Each point is reached from the start by the listed moves, each made once or not at all, plus a little noise. Say if it took an odd or an even number of moves. Then give how often each move was made.

Moves:
(1): [ -2   8  -6 -31]
(2): [-30 -11 -24  10]
(3): [-25 -11  21   9]
Start: [-3 12  3  0]
Points:
[-35   0 -21  10] -> odd (0, 1, 0)
[-4 11  5 -1] -> even (0, 0, 0)
[-60  -7   2  19] -> even (0, 1, 1)

Moves:
(1): [-12   0  -4  -9   2  -1  17  -8   5   2]
(2): [  4  13  -1   0  -1  -5 -10   1  12  -1]
(3): [ 12  -4  30  -5 -10  -2   4   9  -8 -23]
(4): [  8  11 -24   3   7   0  -9   1  -4 -16]
(5): [ 12 -11 -20  -3   8 -14 -14  -8  11  11]
(6): [-16   3   0  -5  17 -10  21 -15  -4  -3]
(7): [  2  -3  13   5 -23   2   7  10 -10   7]
(8): [11  1 -7  4  3 -4 -2 -8  2 -1]
Start: [ -6 -12  18  10  -1  -9   2   9  -6  -9]
Points:
[ -4  -3  60   6 -17 -23  24  14 -16 -29] -> even (0, 1, 1, 0, 0, 1, 1, 0)
[ 35 -17  32  12 -24 -32 -15  12   1 -16] -> odd (0, 1, 1, 0, 1, 0, 1, 1)
[-10   3 -31  -3  32 -40   6 -19  14 -15] -> odd (1, 1, 0, 1, 1, 1, 0, 0)
[  8  -2 -19   6  -8 -29  -7   5   7  -6] -> odd (1, 1, 0, 1, 1, 0, 1, 0)

Moves:
(1): [-14   0  10   5   2 -11   5   1   6   0   3  16   4 -14]
(2): [  2 -16   3   6   0   1  -4  -1   4   4   0  -1  -5  -4]
(3): [ 10   3  -9 -12  14 -10  -2  -4  -4 -15  15  -2  24   4]
(4): [  0  16  -1   1   0  -5  -7  12   3 -17   8   4  -4   7]
(5): [ -7  -6 -11  -1  10  11  10 -14   0  -2  -5  11 -23 -20]
(6): [ -2  -4  -2  10 -21 -10  -1  -9  -8   8 -16  -4 -13  -2]
(7): [  2  -2   7   1   2   2   1  11  -4 -17  -6   0   2  -1]
(8): [ -6   0  10   4   3  -5 -17  -8  -4   0 -17  -3 -11 -13]
(9): [ 14   1   0 -23  -5  -7  19   0  12   8   8  -7   7   7]
(10): [  8   5   4   3   7 -11  12   3  -4   9  -2 -14   0  -1]
(11): [ 0  0  6  5 -2  5  5 -4 -2  0  3 -3 -1 -1]
(12): [-12  -6   3  -1   2  -8  -5  -2  -6   0 -10  -1 -10   8]
Start: [  8  -5   1 -15  16  -3   8   2  -6  -6 -10  -6   0  11]
Points:
[  5   1  -3 -22   3 -19   7 -18  -2  -8 -31  -3 -44  -9] -> odd (0, 0, 0, 1, 1, 1, 0, 1, 1, 0, 0, 0)
[  3 -14  16 -37  51 -40  31 -11  -9 -24 -23  -3  -6 -16] -> even (1, 0, 1, 0, 1, 0, 1, 1, 1, 1, 0, 1)
[ -1 -11   9 -15  14 -34  35 -25  -4  18 -38  -7 -33 -33] -> even (1, 0, 0, 0, 1, 1, 0, 1, 1, 1, 0, 0)
[ -3  -5   3 -31  18 -35  33  -9 -10 -42  -9  11 -10   1] -> odd (1, 0, 1, 1, 1, 1, 1, 0, 1, 0, 1, 1)
[ 11 -10   5 -34  16 -60  35  -8 -14   5 -11 -18  14  11] -> even (1, 0, 1, 0, 0, 1, 0, 0, 1, 1, 0, 1)
[ -5 -16  18 -35  41 -27  24 -21  -7 -31 -17   7  -5 -18] -> even (1, 0, 1, 0, 1, 0, 1, 1, 1, 0, 1, 1)

Moves:
(1): [-4  0 -8  3 -9  0  2 -1  0 18  2 -6  4  7  2  0 -2  1 -1  4  9  4]
(2): [  1  -2  -2   8  14   4  -7   1  -8  13  -6  -4  -9   0  -1 -17   4  -5
  14   3  -1   4]
(3): [  0   2  -3   2   9   6  -6  10   3  -2  -2  -3  -2   1  -1   0   2 -11
 -15  -1   0  -4]
(4): [  5   5  -2 -17   7   0   4  -7  -3   2  -1   2  -1  -7  -1  14   4 -12
   5  -4  -4   1]
(5): [  6   7   7  -2  -3  11  -1  -8  10 -10  -3   1  -5  -2   3  12   9   1
  -7  -1   4  -4]
(6): [  9  -1  25   3  -1   3   2  12   3   0   1   8  13   3   2   7   8 -14
  -2   1   7  -5]
(7): [-6  3 -2 -5 11 11 -1 -7  1 -6  0 -8  8  4  4 -4 -3 -4  2 -1 -4  9]
(8): [ -6  11  -6   4  10  -5  -8   5  -5  -3   5  12   5  -5  10   9 -15  -5
  10   1   1   3]
(9): [-1  0  4  0 -1  7 -2  3 -8 12 -5  2  7 -6  1 -2 -6  8 -3  0  3 -2]
(10): [ 10   2  -5   6 -14 -18  -5   3  12   2  13   9  -4  -2   2  -9   4   2
  11  -4 -11   1]
(11): [ 3 15  0 -5 -2 -3 -9 -1 -3 -4  8  4  2  1  2 -6 -1  7 -4  4 -5 -8]
(12): [ -5   4  -2  11   0   4   0   3  -1  -1  -2 -10   5  -1  -9   1   1   3
   3   5 -10 -10]
(13): [  4  -1 -10  -1   5   3 -10  -8   4  -9  -7   0  -5 -10  -4  -4  -7  -7
  15   6   2  -5]
(14): [ -2   0  -4  13  11 -15  13   3   6   4  -7   4   5   5  -9  -5  -5  -1
  12  -2  13   5]
(15): [  1   1   5   0  -1  -2   2   7  -6  -1   1  -3   7   4   7  -2   1   2
   3 -10   2   6]
(16): [ -5  -2   1   2  -8 -18  -7   1   0   3 -14  14   9   6  17   7   4  -7
  -4   2   0   8]
(17): [-6 -4  3  9 10  2 -3 -6 -9  1 -6 -3  4 -9  3 12  8 -3  7 -2 11  2]
(18): [  5  -2 -12   0  -4   3  10  -4 -10   1  11   2  -4  -6  12   0   5  11
   6 -18  -5 -11]
(19): [-13   2  10  -2  -6   4  -1   6   1   4 -12   3  11   0 -10  -2   3 -14
  11  -6   4  -7]
(20): [  1  -2 -12  -2  12   9   1  17   7  -4  -7  10   0   2  -6   6   1   9
   1   1   3   4]
Start: [  0   9   2  -4  -5   7   3  -1  13   6 -15   8   5  -5   3  -4  -1  -3
  -1  -6  -9   8]
Points:
[ -6  32 -19  10   5 -25  10   9  -2  21 -12  31  40 -12  37   4 -10  -2
  44 -36 -23  19] -> even (0, 0, 0, 1, 0, 0, 1, 1, 1, 1, 0, 1, 0, 1, 1, 1, 0, 1, 0, 0)
[  2  34  14   0  21  22 -11  35  19   3 -42  44  35 -10  19  50   8 -31
 -12  -2  -5  -2] -> odd (0, 0, 1, 1, 1, 1, 0, 1, 1, 0, 0, 1, 0, 0, 0, 1, 0, 0, 0, 1)
[ -2  36  -8  41  22 -18 -23  28   9  15 -36  46  31 -10  22   1   2   7
  43 -11   0  16] -> even (0, 1, 0, 0, 1, 0, 0, 1, 1, 1, 1, 1, 0, 1, 1, 1, 1, 0, 0, 1)
[ 19  12   7  21  12  -5  17  15   9  19   1  17  22   3  20 -32  13 -11
  46 -37 -10  17] -> odd (0, 1, 0, 0, 0, 1, 1, 0, 0, 1, 0, 0, 0, 1, 1, 0, 0, 1, 0, 0)
[-18  33  14  -6  -9  21 -23  -5   6  39 -42  12  33   5  20 -15   9 -17
   8   1   0  13] -> even (1, 1, 0, 0, 1, 0, 1, 0, 1, 0, 1, 0, 0, 0, 0, 1, 0, 0, 1, 0)
[  2  23  -1  17  60  32  -7  18  35 -23 -41  28  29 -16   4  29   1 -36
  22  -3  28   9] -> odd (0, 0, 1, 0, 1, 1, 1, 1, 0, 0, 0, 0, 1, 1, 0, 0, 1, 0, 0, 1)
